Every row gives one point. To make a cloud, some directions were put in groups of two or more. Within a group, all points are equally far from the middle, so they leave a hole (a ring in 2 directions, a hollow ball in 3). The other directions are filled evenly. Then the cloud was stretched, turned, moved and blurred a little. Count the holes, and give their numbers of directions, smallest first.
(in the rows, 128 means zero)

Cloud, 20 rows:
[[104 183 116]
 [169  96 168]
 [103 147  96]
 [ 87 158 110]
 [182 151 114]
 [167 166 104]
 [181 156 129]
 [181  94 152]
 [184 149 116]
 [174  93 163]
 [156 170  98]
 [190 110 134]
 [170 104 172]
 [137 107 174]
 [136 164 153]
 [103 182 109]
 [151  90 165]
 [192 109 147]
 [ 92 151 144]
 [ 90 167 107]]
Holes: 1 (3)

Cloud, 28 rows:
[[102  97 168 149]
 [135  76 159 143]
 [105 175 144 147]
 [ 74 136  99 142]
 [125 155 183 152]
 [ 65 130 162 114]
 [137 159  73 131]
 [ 83 163 123 143]
 [128 185 128 129]
 [163 133 137  76]
 [133  98  78  71]
 [107 122  59  85]
 [ 91 138  65 116]
 [133 172  88 111]
 [200 138 128 137]
 [ 80 152  84 109]
 [145 111  54 137]
 [ 58 118 134 126]
 [ 94 143 117  65]
 [116  67  95 137]
 [148  86 158  94]
 [121  79 164 106]
 [187 109  97  99]
 [191 146 118 113]
 [176 146 136  91]
 [117 180 105 126]
 [175 146  78 119]
 [ 56 136 125 101]]
Holes: 1 (4)

Cloud, 50 rows:
[[132 114 205 143 125 104]
 [ 90  87 136 175 109 151]
 [129 146 155 134 166 216]
 [149 139  73 181 130 142]
 [159 198 150 110 176 155]
 [152 180 161 135 177 183]
 [ 89 140 147  97 118  67]
 [183 137 136 113 101 167]
 [125 108 176  92 121 181]
 [104 148 181  86 192 157]
 [150 114 191  96 123 172]
 [ 83  96 152 137  81 135]
 [169 174 157 157 147 169]
 [145 166  77 108 131 180]
 [137 140 178 173 172 164]
 [ 91 179  65 117 130 127]
 [ 71  97 110 134 118 134]
 [119  99 156 155  71 122]
 [152 123 126 163  70 125]
 [140 147 175 165 182 155]
 [153 143 179  88 112 164]
 [134 202 143  72 153 128]
 [ 85 140 179 111  87 129]
 [170  93 146 107 113 162]
 [106 100 175 153  80 125]
 [134 130 110  62 117 124]
 [121  83 124 180 122 150]
 [ 85 147 174  80 184 142]
 [124  97 108 163 147 119]
 [194 139  94 119 115 114]
 [ 92 170 140 181 117 154]
 [107 191  90  82 134 110]
 [ 67 130 198 100 131 144]
 [108 194  88  92 170 140]
 [144 141 103  64 115 126]
 [121 144 121  91  86 159]
 [143 103 184 121 147 192]
 [ 88 170 172  94 111  95]
 [ 79 155  88 152 157 115]
 [178 156  85 116 124 170]
 [ 64 135 118 152 128 190]
 [181 146 147  79 146  97]
 [ 92 155  92 173  97 158]
 [ 74 141 163 154 166 112]
 [119 104 131 129 121  72]
 [ 85 156  85 134 130 189]
 [157 138 139 168 153 203]
 [135 193  87  86 167 141]
 [123 124  99 104 172 177]
 [ 94 109 106 156 148 109]]
Holes: 3 (2, 2, 2)

Cloud:
[[116 134 141 150  75 165 137  31]
 [136 136 183 110 141 103  66 194]
 [123 110 143 147 145  80  75 133]
 [ 68  55 129 104 122 159 106 153]
 [126 164  88 145 136 210 137 157]
 [150 191 162 158 100 156 136 124]
 [131  94 102 109  86 139 123 180]
 [ 92 181 121 161 130 136  93 179]
 [102 140  74 146 123 117  91 110]
 [188 127 138 127  78 139 162 125]
 [147 169 179 120  96 118 115  73]
 [ 79 149 106  63  97 163  79 121]
 [ 86 185 112 112  92 154  69 120]
 [ 99  86 158 146  96 131 135 130]
 [149 123 180 126 115 118 176 133]
 [118  66 160 129  96 168 137  81]
 [ 77 120 162  79 135 161 117  86]
 [113 164 197 116 132 105 144 168]
 [130 121 108  99 129  97  84 146]
 [103 136 136 107 114 146  89 168]
 [158 211 130  99 154  66  61 127]
 [124 165  85  26 126 123 122  81]
 [153  71  88 124  71 114 112 158]
 [116 130 167 115  84 107  75  84]
 [ 74  79 134 152  86 150 110 132]
 [ 80 114 150  97 137 166 133 132]
 [114 155 112 126 210 153 129 135]
 [164 167  67  69 106 169 118 173]
 [122 174  86  99 109 185 129 154]
 [162  75 137  65 105 130  59 168]
 [ 70  89 161 190 131 138  75 152]
 [110  89 108 106 110 187 170 108]
 [110 165 171 164 128 119 129 149]
 [100  95 112 104 135 107 131 113]
 [111 186  85  64 170 143 138 197]
 [126  62 147  95 122 165  88 157]
 [133 135  53  88 145 145 141 113]
 [ 58 115 115  76 114 181 127 153]
 [119  68  77 116 118 182 112 153]
 [120 126  67 129 155 139  17 105]
 [106 121 101  99 116 134 136 153]
 [151 146  93  81 153 106  85 130]
 [ 78  88 133 108  95 145 133 110]
 [165 176  82  69 140 110 130 127]
 [130 124 127 123 113 132 154 218]
 [156 204 125 131 176  81  79 145]
 [ 73 162 181  78 125 133 141  80]
 [174 119 155 118 114  91 123 112]
 [160 188  79 138 158  78 111 143]
 [120 119 145 208 135 147 121 141]
 [111 174 139 108 115 105 109 188]
 [101 165  90  79 169 133 136 117]
 [166 146 181 134 104 134 134  95]
 [ 93 113 143  74 159 151  75 152]
 [ 99 123  68 124 137 144  80 145]
 [125  72  72  88 108 181  58 135]
 [132 222 134 107 146 131 126 119]
 [157 113  95 186 170 181 137 170]
 [126 135 128 102 110  60  84  81]
 [134 156  89 149 118 141 124 113]
 [111 165  80 146 182  97  52 132]
 [ 86  67 139 162 119 161  99 160]
 [141 103 172 165 112 158  91 181]
 [110 129 164 134 125 107  97 179]
 [ 84  86 106  79 126 169 126 126]
 [114 143 117 170 128 142 107 142]
 [180 136 141 215 126 141  87 114]
 [ 62 112 146 117 128 158 115 120]
 [143 118 140 106 137 140 137 201]
 [104  90  50 133 129 176  85 134]
 [156 113  82 120 169 174 123 170]
 [142 184 117 134 211 111  55 157]
 [105 145  81 124 146 165 179  71]
 [137 128  95 118 114 167 122 208]
 [158 117  96 154 180 157 112 113]
 [154 137 160 138 101  49  82 144]
 [138 119 157  80 135 140 134  60]
 [127  84  92 126  89 132  72 129]
 [172 100  64 177 120 177 147 169]
 [144 138 156  95 142 102  89 130]
 [ 91 119 165  50 135 104  79 160]
 [170 158 150 138 103  72 109 137]
 [129  91 126  93 134 186 154 120]
 [100 224 127  83 131  97  90 112]
 [ 95  75 138 124 100 164  56 111]
 [137 163  90  97 145 172 119 182]
 [ 94 131 147 118 136 138  32 159]
 [ 87 182 149 125 124 132 119 129]]
Holes: 0

Cloud:
[[136 154  78 132 215 112 165 116 163]
 [122 108 140 188 144 129 116  89 145]
 [132 117 202  96 143 148 110 156 122]
 [156 165 164  63 130 167  55 119 136]
 [114 109 150 124 130 225  72 158 134]
 [125 104  77 115 138 102 163  69 167]
 [127 198 112 167 136 157  98 116 160]
 [ 68 134 151 148 160 188 120  87 117]
 [101 168  81  90 106 141  97 101 132]
 [167 167 138 110 108 167 102 134  89]
 [133 152 150 179 177  87 119 100 117]
 [113 145 113 106 172 139 148 156 185]
 [125 134  69 132 171 139 125  72 113]
 [ 99  96 177 132 141 116  55 142 152]
 [155 187 158  77  82 143  74 177 173]
 [ 79 140  75 143 189 106 138 138  55]
 [112 109  80 111 174  77 115  79  71]
 [ 98 174 101  66 111 132 118 111 117]
 [120 125 110  75 195  85 124 109 122]
 [119 191  89  51 130 119 114 164 162]
 [163 127 147 145 161  99  88 114 115]
 [134 150  60 107 133  83 191 111 130]
 [101 163 155 106 157 129 165 160 128]
 [132 125  99 123  65 155  82 133 130]
 [137 185  65  99 133  98 154  95 138]
 [121 139 174 120 211 147 141 139  97]
 [140  89 175 120 169  84 113 124 112]
 [ 73 168 128 106 181 114 107 110 152]
 [122 138 134  83 153 175 137 167 112]
 [132 167 145 113 128 181 161 121  76]
 [134  95 153 182 134 150  93  95 124]
 [ 94 107 168 171  96 126 155  92 135]
 [120 161  33 134 168 109 190 139 127]
 [130  99 157 118  94 193  57 194 166]
 [127 138 165 120 146 141  64 160 196]
 [127 147  61  99 162 135  75 174 109]
 [161 180 134 106 114 196 104 145  91]
 [ 99 108 186 172 161 123 130 164 127]
 [ 77 109 131 127 108 129 106 169 150]
 [ 90 193  79  76 146 128  99 142 154]
 [156 192 138 116  95 124 110 132 160]
 [123 120  67 133 163 101 186 137 174]
 [126 121 117 129 137  59 173 148 152]
 [ 82 175  68  83 152 125 101 151 135]
 [147 184 131 123 217 118 110 152 105]
 [149 186 130  91 148 191  67 201 105]
 [126 126 144 124 200  99 169 128 127]
 [117 191 176  84 137 111  78 129 137]
 [139 175 122  46  98 147 115 155 147]
 [134 168  97  54 151 116  96 170 113]
 [137 136 145 145 189 104 182  68 109]
 [149  72 184 160 107 119 110  99 124]
 [ 93 157 165 149 147 102 127 179 120]
 [102 112 120  86 159  69 182 133 102]
 [111 125 117  79  99 168 141 114 143]
 [152 171 155  84  94 144 132 130 119]
 [147 129 145 133 148  81 160 151  86]
 [112 112  99  80 181  99 148 121 148]
 [171 108 190 121  67 155 104 132 161]
 [ 91 126  77 156 222 148 138 123 120]
 [142 105 218 104  66 130 114 117 122]
 [108 103 149 189 135  82 181 115 119]
 [121 204 125 130 164 127  87 189 163]
 [133 200 150  77 116 121  78 162 164]
 [116 155 129 100 100 182  39 152 112]
 [148 117 106 171 150 124 114 122 189]
 [145 127  99  75 154 158  28 165 144]
 [127 145 210 125 123 162 132 120 148]
 [135 102 218 122  74 178  79 148 123]
 [150 166 132 162 188 124  89 167  95]
 [100  72 131 157 104 146 141  83 104]
 [146 119 160 131 144 120 127 186 155]
 [ 91 166 140 102 102 109 110 162 164]
 [167 146  71  97 148 147  95  96 122]
 [134 123  71 115 131 107 133 117  75]
 [102 131 112  90 136 186  83 108 160]
 [116 181  56 130 174  84 171  90 114]
 [ 80 133 125 160 124 170 173  98  95]
 [162 108 104 107  70 147  97 135 111]
 [137 143  75 137 128 176 158 125  95]
 [168 132 123  90 121  98 118 196 157]
 [103 145 142 118 165  58 178 148 101]
 [126 160 124 104 158  88 144  50 112]
 [172 157 133 133 198 131  97 159 154]
 [134 157 179 123  87 172  67 197 150]
 [ 97 227 100 108 165 166 119 140 142]
 [109 158  95 169 119 113 166 116 135]
 [173 160 148 129 160 132 124  91 138]
 [154 147 198  89 111 149  61 113 164]
 [118 126 151 147 152 101 177  60 139]
 [106 138 148  88 131 138 126 131 189]
 [104 149 126 207 150 101 170 130  99]
 [124 201  57  89 206 113 128 154 140]
 [115 165 162 127 118 196  64 152  73]
 [148 200 123  87 168 151 108 196 118]
 [ 97 136 145 138 155 117 152 167 161]
 [122 157 169 114 198 148  71 147  75]
 [109 126 125  83 131 152 116  66 137]
 [108 170 135 100 204 152 130 129 146]]
Holes: 3 (2, 2, 3)

Cloud:
[[194 122 151 153 116 149 147 155 103]
 [163 121 119 180 140 157 145 127 173]
 [ 93 167 170 129 150 106 118  95 106]
 [131 132  52 155 175 145 160  81 142]
 [100  88 126 110 146 113 150 101 169]
 [127 140 125  50 133  95 101 136 152]
 [103 125 136 127  89 151 106 113 116]
 [135 144 150  87 106 214 177 111 109]
 [154 174 106  69 155 151 153  64 129]
 [ 83 139  89 125 117 124 177  67 126]
 [110  80  87 173 119 134 125 118 143]
 [139 141  94 115 141 160 162 155 158]
 [122 142 118 101  97 200 161 157 130]
 [112 161 141 117 185 131 145 160 107]
 [170 110 132 127 130 121 116 164  82]
 [111 146  90  89 169 165 132 122  77]
 [126 104 111 104 121 163  88 125 132]
 [116 122  93  94 150  86 188  83 168]
 [119 158 106  80  95 102 165 116  76]
 [124 120  87 146 121 136 150 181 125]
 [188  99 149 134 139 176 127 199 111]
 [120 120 159  87 133 126 201 104 132]
 [ 96 138 159  84  89 127 116 137  92]
 [109 115 162 125 155  98 157  77 135]
 [ 93 189 128  55 149 169 119 140 110]
 [134 113  91  82 157 131 173 127 148]
 [185 105 128  78 149 139 162  84 105]
 [131  35 120 143 166 119 144  68  78]
 [ 98 154  98 103 148 150 113  50 108]
 [126 120 177 111 128 198 112 161 135]
 [191 152 125 113 114 162 136 171 103]
 [141 123 137  74 134 144  86 145  84]
 [ 91 118 114  93 139 134 137 149  84]
 [146 195 190  47 122 148 146 151 163]
 [104 171  84 120 151 124 143 123 170]
 [149  81  78 156 158 140 147 175  98]
 [155 137 136 144 109 102 161 100 104]
 [145 127  99  86 150  86  80 151 132]
 [ 77 121 112 163 144 177 131 106 106]
 [ 82  90 167  93 134 112 117 138  87]
 [189  71 110 180 153 107 106 102 217]
 [109 123 130 113 159 157 151 136 155]
 [ 60 125 124 109 189 125 138  75 102]
 [162 199 133 171 151 139 148 143 117]
 [ 97 137 148 198 129 152  92 209 110]
 [145 161 142  73 171 103 108 113 135]
 [165 124  67 135 147 103 162  54 114]
 [147 146 157  95 138 138 116 135 107]
 [169 159 152  81  87  91 112 156 172]
 [181 112 133  69 111 134 169 146  72]
 [123 124 117  38 112 100 148 121 116]
 [ 91 151 132 113 188 152 147  91  95]
 [157 140 120 135 140 151 160 154 163]
 [132 165  81  91 102 113 105 183 137]
 [180 131  86  81 174  91 162 112 123]
 [178 125 114 148 134  90 120 114 150]
 [107  89  79 115 164 137 137   7 124]
 [111 161 166  72 131 184 131 161  74]
 [122  96 144 149 129  48 115 122 118]
 [139 141 189  72  98 148 174 151 132]
 [147 113 175  97 149 155 122  88 157]
 [135 167  80 139 131 156 120  89 145]
 [176 113  77 119 123 162 163 129 172]
 [ 97 165 128  36 104 163 188 118 112]
 [172 140 189  49 101 168 159 152 124]
 [ 88 156 116  97 158 193 131 181  69]
 [109 159 161  81 124 111  83 127 115]
 [133  92  89 114 151 163 220  41 132]
 [112 119 135 154 171 180 116 164 110]
 [166  82  62 143 145  88 176  39 180]
 [124 209 110  81 168 115 111 128 167]
 [130 160 148 111  82 101 132 147 103]
 [181 106 125 183 156 121 107 180 133]
 [130 165 100 121 121 105 171  99 184]
 [ 71 158 127  63 136 165 120 174 136]
 [179 116 168  91 119 137 154 188 148]
 [152 204 158 114 157 115 133 157 173]
 [137 173 136  68 161 180 121 148 145]
 [113  60 111 130 141 103 122 122 136]
 [ 99 124 104  62 111 131 108  90 108]
 [101 147 105  52 173 129 101 165 120]
 [157  99  95 180 142  93 155  58 117]
 [125  96  95 114 126 151 125 150 101]
 [139 135 115 181 133 142 138 114 131]
 [133 167 146  96 189 144 102 136 154]
 [152 113 172 121 111 141 170 136  75]
 [131 156 144 104  60 179 170 127 132]
 [161 129 109 126 140 102 129  95  99]
 [128 115 105 121 142 166 205 101 136]
 [158 144 132 117 123  73  96 145 122]
 [ 93 101  99 123 162 170 197  37  88]
 [112 187 122 128 129 161 118 144  86]
 [170 122 161  83 132  82 142 122 101]
 [130  86 162 131 141 161 103 109 109]
 [184 105  60 110 160 109 155  82 203]
 [144 101 147 126 106 165 135 120 133]
 [104 155 111 121 157 183 102 153  82]
 [ 43 105 110 128 117 104 131  85  86]
 [125  90  77 101 132 133 117  54 119]
 [138 161 141  79 143 101  88 158 147]
 [ 90 136 103 144  96 163 125 128 101]
 [102 133  80  92 168 142 126  43 148]
 [ 88 112 102 122 167  89 147 124 130]
 [128  76 146 118 135 118 122 123  95]
 [171  76 145 150 151  61 158  97 148]
 [184 155  84  77 174 180 162 120 168]]
Holes: 0

Cloud:
[[ 89 129 140 109 120 167 138 221  79]
 [116  47 113 108  85 138 149 179  93]
 [ 99  83 150 158 104  90 101 123 110]
 [ 90 101 122 134  68 157 147 163 133]
 [111 143 104 122  71 179 150 124 174]
 [186  87 115  82 153 152  85  98  97]
 [185 190 133  80 130 138  77 107 177]
 [151 117 152  86 137 107 130 112 171]
 [ 86 152 101  92 110 141 112 132 105]
 [ 90 103 143  79 142 148 105 170  76]
 [182 118 194 146 119 119  78 135 150]
 [114  78  99 133 112 121 157 162  81]
 [ 69 130 148 129 132 155  74 157 112]
 [ 67 140 134 139  89 174 117 220 115]
 [152 146 132  66 127  99  76 168 101]
 [174  77 130 129 152 144  64 169 105]
 [142  64 170 149 157  97 137 112 125]
 [ 87 116 174 158 111 212 130 161 163]
 [130 107 199  67  91 180 115 170 141]
 [167  47 132  87 129 128 119 107  95]
 [137 177 141  77 138 168  89 139 135]
 [105 143 111 215 122 100 116 118 141]
 [141 150 118 196 149 144  73 178 144]
 [ 90  74 103 154 104 142 120 190  84]
 [122  99  99 156 127 158 111 172  85]
 [118 120  82 122 125 113 164 164 146]
 [145 184 166 110  81 115 135 153 149]
 [144 155  58 127 161  76  93 101 136]
 [157 127 135 100 101 205  76 126 200]
 [ 89  95 191 134 102 192 138 183 125]
 [113 130 155 122 143 113  56 182  94]
 [113  77 139 152 114 164  97 171 110]
 [ 81 195 128 151  90 118 103 208 150]
 [137 160 145  98 107 182 131 113 121]
 [181 106  72 153  97 120 124 104 182]
 [ 94 147  64 150 175 157 101 137 102]
 [163 110  91 103 134 174 118 205 146]
 [146 129 106  89 136  71  88 146 133]
 [170 134  75 124 128 151  81 161  88]
 [162 118  79  86 139  97 108  87 157]
 [138 147 149  34 113 133 101 177 106]
 [147 176 204  67 107 135  98 136 121]
 [110 150 140  85 110 155 124 178  72]
 [166  81 168 115 106 188 110 146 136]
 [145 121 156 117  78 177 133 148 109]
 [139  97  71 122  63 144 138 133 182]
 [178 145 138  92  87 140 152 158 180]
 [174 121 145 121 100 217 112 144 187]
 [125 168 183 135 154  84 147 106 109]
 [186 116 154  91 148 126  80 142 139]
 [128 121 167  97 182 126  89 176  90]
 [167 163  57  88 119 125 124 166 173]
 [174 106 151 128  72 145  74 173 129]
 [137 150 200  52  91  94 144 121 152]
 [155  51 168  91  86  91 155 126 119]
 [140  76 116 179 157  55  77 108  98]
 [133 127 173 173  74  75 110 165 133]
 [143 115  97  96 155 153 139 120  80]
 [ 97 124  98 151  67  90 136 155 119]
 [133  89 179 153 124 145  78 180  93]
 [160  75 180 147 178 164  84 139  97]
 [146 160  85  96 121 128 120  67 171]
 [107 167 121  94 171 118  86 185 103]
 [130 119 190 139  61  96 150 150 155]
 [113 148 129 100  77 192 128 190 141]
 [ 96  78  91 138 100 114 155 173 116]
 [119 111 218  93 115 168 109 134 109]
 [126 102 179 103 126 125 124  87  98]
 [148 153 109 163 157 125  77 181  82]
 [111 188 145 212 124 106 117 101 172]
 [134 137  71 129 138 110 137 178 152]
 [140 156  98 158 108  77 100 173 122]
 [ 94 154 155  96  93 185 148 166 110]
 [153 107  75 146 122 104 115 174 164]
 [ 70 127 111 106 114 137 159 165  81]
 [144 133 222 155 155 155  66 117 116]
 [124  95 136 149 128  59  83 178 113]
 [117 108 149  91 125 166 102 124 122]
 [152 195  95  98  90 180  96 162 177]
 [120 150 112 167 167  91 127  97 106]
 [149  64 106 162  94 113 100 119 124]
 [159 156  81  61 148  95  97 159 127]
 [ 83 139 156  82  92 118 139 107 142]
 [170  98 157 178 141  92 104 153 129]
 [136 102 106 117 146 102 106  89 134]
 [175 123 108  60 165 171  96 124 104]
 [ 93 163  97  95 118  73 138 175 111]
 [155 131 128  41 118 146 104 150  75]
 [180 126 104 101 117 128  70 146 197]
 [108 140 112  93  74 135 144 135  99]
 [138  80 142 165 198 139  57 129  69]
 [135 112 128  87 177 147  81 162  80]
 [144  94 109 165 160  87  86  91 147]
 [164  84 111 162 147 170  86 169 107]
 [127 106 161 191 134  68  85 112 138]
 [145 175 136 114 112 115 150  82 165]
 [165 125 143 143 184 136  52 139 137]
 [ 99 145 121  83 175 153  97 182  80]
 [127 150 103 169 103  70  99 179 117]
 [178 120 124  73 155  73 127 105 112]
 [154  64 111 108 143 167 108 111 139]
 [ 98 156 173  98 130 171  87 140 128]
 [151 133 143  79  67  96 107 123 193]
 [175  99 126 115  86 119  83 195 129]
 [128 182 126 156 118 117  79 181 105]
 [133 130 130  59 145 170 114 132 101]
 [120 162  56 144 156  89 115 154 138]
 [177 133 151  89  82 185 131 174 167]]
Holes: 2 (2, 2)
